Every row gives one point. To make a cloud, some directions were put in groups of two or more. Within a group, all points are equally far from the middle, so they leave a hole (a ring in 2 directions, a hollow ball in 3). The other directions are filled evenly. Then the cloud was stretched, turned, moved and blurred a little. Count the holes, and give their numbers of directions, smallest first.
In the rows, 128 means zero.

Cloud, 14 rows:
[[145 106]
 [128 164]
 [ 54 109]
 [139 106]
 [ 58  97]
 [ 56 108]
 [ 78 147]
 [181 145]
 [155  84]
 [169 175]
 [194 116]
 [128 170]
 [ 85  94]
 [106 200]]
Holes: 0

Cloud, 30 rows:
[[141 141 127 108]
 [114  51 176 144]
 [146 131 149 118]
 [ 59 125  58 136]
 [ 52 130  89 115]
 [ 60 129 137 204]
 [172  84  94  99]
 [211 142 124 117]
 [160 141  91 165]
 [ 75  86  71 187]
 [ 69 152 113 217]
 [135 125 118  80]
 [177 148  60 131]
 [ 98 162 147 108]
 [163  61  71 197]
 [112  72 159  84]
 [ 76 155 108  81]
 [135 114  96 187]
 [142  98 134 138]
 [119 187 104 125]
 [142 156  57 186]
 [ 60 181 124  85]
 [ 89 102  50 205]
 [153 100  85 141]
 [ 79 141 103 130]
 [116 128  39 112]
 [158 122  86 133]
 [ 79 157  78 108]
 [ 99 123 206 110]
 [ 78 108  94 213]]
Holes: 0

Cloud, 47 rows:
[[164 116  88 167 121 178]
 [125 166 114 139  97 128]
 [116 152 127 130 247 150]
 [163 123 162 163  93  79]
 [ 83 104 160  49 139 153]
 [141  90  82  79  66 165]
 [ 74  92  99  77  83 189]
 [118 191 120 109 119 114]
 [ 46  66 146  39 111 148]
 [ 23  40 140  49 103 191]
 [ 51 109 146 145 115 120]
 [ 39  59 173  83  77 130]
 [108 112 173  87 181 169]
 [ 89 146 188 109 125 170]
 [103  86 105  97  79 114]
 [108 145  80 156  83 178]
 [182  80 117  69  62 106]
 [114 164  79  97 173  88]
 [130 122 118 119 213 143]
 [117 170 165 144 185  87]
 [129  72 129  79 151 100]
 [140 156 115 187 158  85]
 [ 87  92 183 130  41 128]
 [ 77 164 122 143 169 163]
 [ 51 173 113 134 163  74]
 [126 118 156 193 154 139]
 [ 97 116 116  77 165 109]
 [115 112  73  87 149 136]
 [ 98 209 129 115 117 192]
 [122 104 110 125  58 144]
 [115 147 182  65 136  96]
 [115  85 161  52 146  66]
 [157 140 170 149  81 157]
 [ 86 103 150  55 136 188]
 [103  69 182 105 109 102]
 [ 77  61 146  95 108 119]
 [ 88  66 151  34 107 146]
 [ 53 113 101 136  85  70]
 [181 108 127 164  84  75]
 [168 118 190  82 151 191]
 [161 111 133 100 139 194]
 [ 57  48 144  47 111 182]
 [ 90 103 146  93  41 177]
 [135 148 143 133 119 112]
 [ 32 188  93 140 151 110]
 [158 143 101 104 157 173]
 [ 98 130 103 176  75 104]]
Holes: 0
